Rows are points. Examples show where two turns around zero, p and q, send a point. Write where each new point lands after one turn and then the other. Backwards means that the second turn is done in reverse. Each puzzle has new turns, and all numbers are rounded.
In the rows, 128 means zero.

Turn p:
[169 122 164] => [181 132 141]
[ 80 150 141] => [ 92 101 158]
[123 165 109] => [101 154 146]
[147 142 129] => [138 147 138]
[121  61  98] => [128 106  58]
Turn q:
[144 124 111] => [117 121 148]
[166 103 106] => [ 98 135 168]
[121 103  99] => [ 91 116 127]
[109 200 165] => [207 113 106]
[100 110 159] => [127 154  91]
Where do these land?
p, then q backwards: [168 181  99] => [167  89 175]
p, then q backwards: [127 127 151] => [138 147 120]
p, then q: [109  65 141] => [ 64 129 148]
q, then p backwards: [107 139 121] => [121 104 130]

Turn p:
[181  85 111 148 126 107] => [172 121 169 167 104 128]
[134  87 103 181 112 144] => [166 151 185 108 121 127]
[ 80 185 120  99  97 123] => [107 144  58  88 121 113]
[148 112 157 103 112 142] => [116  95 134 129 105 157]
[150 147 129 118 159 146] => [ 97 112 138 147 135 105]
[ 37 153 106  99 140 119] => [131 136  61  80 185 113]
[165 126 169 148 149 115] => [108 137 152 177 124 153]
Turn q:
[109 108 142 145  95  99] => [122 139 159 140  86 139]
[116  98 120  91 142 101] => [102  97 164 108 136 135]
[ 94 132 155 111 102 171] => [135 118 105 102  84  90]
[122 106 162 182 164 168] => [163 103 115 190 123  88]
[171 189 147 142 101 125] => [110 195  84 138 133 131]
[130 179  60 102 141  84] => [135 168 153  74 188 164]
[177  97 123 149 115 161] => [131 103  83 164 120 161]
[104 116 114 101 164 114] => [126 101 162 107 154 116]
Where do these land?
p, then q: [160 133 202 111 153 135] => [189 102 133 143  86  95]
p, then q: [ 99 134 120  88  96 125] => [126 102 125  92 135 167]
p, then q backwards: [ 80 103 178 158 175  80] => [194 157  75 161 156  96]
p, then q: [117 113  86 164 146 149] => [ 78 145 137 141 154 106]
q, then p: [134  94 121 138  99 137] => [136 124 153  97 104 134]
p, then q: [134 168 105 101 113  80] => [154 155 141 120 137 189]
q, then p: [185 163 105 152 132 142] => [113 137 152 129 146  60]
q, then p: [129 167 153 102 101 145] => [142 128  76 117 121 100]
q, then p: [114  77  82 136 136 159] => [146  85 184 133 109 145]

Turn p:
[129 156 132 113  98 158 169 110 185] => [ 88 123 120 141  77 124  76 105 110]
[126  86 178 154 162 109 115 170 127] => [148 130 161  93 127 129 190  91 150]
[110 142 107  53 105 174 154 115 138] => [ 82 119  76 166 124  83  88 120 135]
[157 132 147 151 149  85 124 175  97] => [136 142 149 100 133 134 197 148 105]
[135  84 141 172 159 163 113 151 117] => [164 164 159  99 124 114 143 117 175]
[115 113  92  87 106  76 123  65 116] => [112  86 128 185 191 154 106 141 115]
[142 140 155 173 201 109 112 146  97] => [144 129 153  49 140 141 171 157 143]
[ 83 128  87 139 102  88 151 106  95] => [117 145 101 162 170 191 124 139 124]
[153 120 171 172 127 131  95 154  84] => [181 161 147  85 144 114 160 121 107]
[120 167 146  96 106 177 131  99 179] => [113  99  99 125  87 100  64 103 114]
[108 138  84 120 115 103  95 136 136] => [152 104 103 166 124 150 138 155 131]
[157 129  95 107 106 163 154 107 164] => [101 134 140 166  98 103  78 139 128]
Turn q:
[144 135 123 143 154 160 137 111 160] => [122 144 130 105 162 134 126 113 166]
[147 140 120 135 119 154  99 125  80] => [126 129 155 149 103 156 112 161 152]
[128  88 155 108 148 117 128 116 130] => [128  82 121  98 133 138 131 120 113]
[132 158 151  94  96  97 142 139 155] => [146 142 123 114 117  77  98 119  94]
[115 126 174 175 220 105 101 164  73] => [133  53 145 134 132 102 205 191 173]
[130 125 113 117 150 153  78 149 125] => [102 131 149 108  89 141 148 133 155]
[167 148  87 138 176 149 120 114 116] => [134 131 175 138 135 145 137 106 188]
[ 95 109 143 210 186  85  70 145 130] => [ 58  74 115 156 142  92 199 156 161]
[125 126 139 132  42 159 156 130 152] => [121 188 102 124 145 143  81 148  79]
[131 129 127  91  76 100 156  85 129] => [152 124 109 145 124 128  69  96  87]
[130 103 105 114  81 106 175 152 148] => [139 160 129 135 144 131 130 102  56]
[ 92 148 100  79  89 150 173 104 138] => [175 175  83 129 110 149 100  91 111]
Where do these land?
p, then q: [130 127 139 155 121  74 142 149 161] => [153 142 105 119 150 168 104 165 119]
q, then p: [125 107 152 167 137  84 175 140 113] => [108 158 166 102 152 138 169 150 158]
q, then p: [168 166  91  87 149 209 127 140 111] => [124  96 121 109  68  71  89 103  74]
p, then q: [175 119 103 158 132  90 113  32 153] => [ 86  82 142  66 115 139 144 210 140]
q, then p: [ 62 133 122 114 139 177 136 155 129] => [ 86 152 103 164  90 114 107 163 110]
q, then p: [115 104 189 109 102  99 167 141 139] => [126 139 130 144 182 103 175 172 135]
p, then q backwards: [134 146  92 152  86 132 110  82 135] => [145 135 140 120  75 134 152 100  86]
p, then q: [109 135 107  81 161 143 120 152 121] => [116 146 121 137 139 118 165  84  98]
q, then p: [116 164 159 113 150 160 108 147  99] => [121 126 132 165  80 107 155 117 101]
p, then q: [155  82  92 169 102 106  99  71 124] => [ 99 105 166  90 156 112 127 191 171]
q, then p: [117 118 144 126 104  76 133 147 114] => [139 163 138 133 167 146 159 135 119]
p, then q: [130 134 147 105 152 186 107 179 136] => [129 134 134 152 125  95 105  72  77]
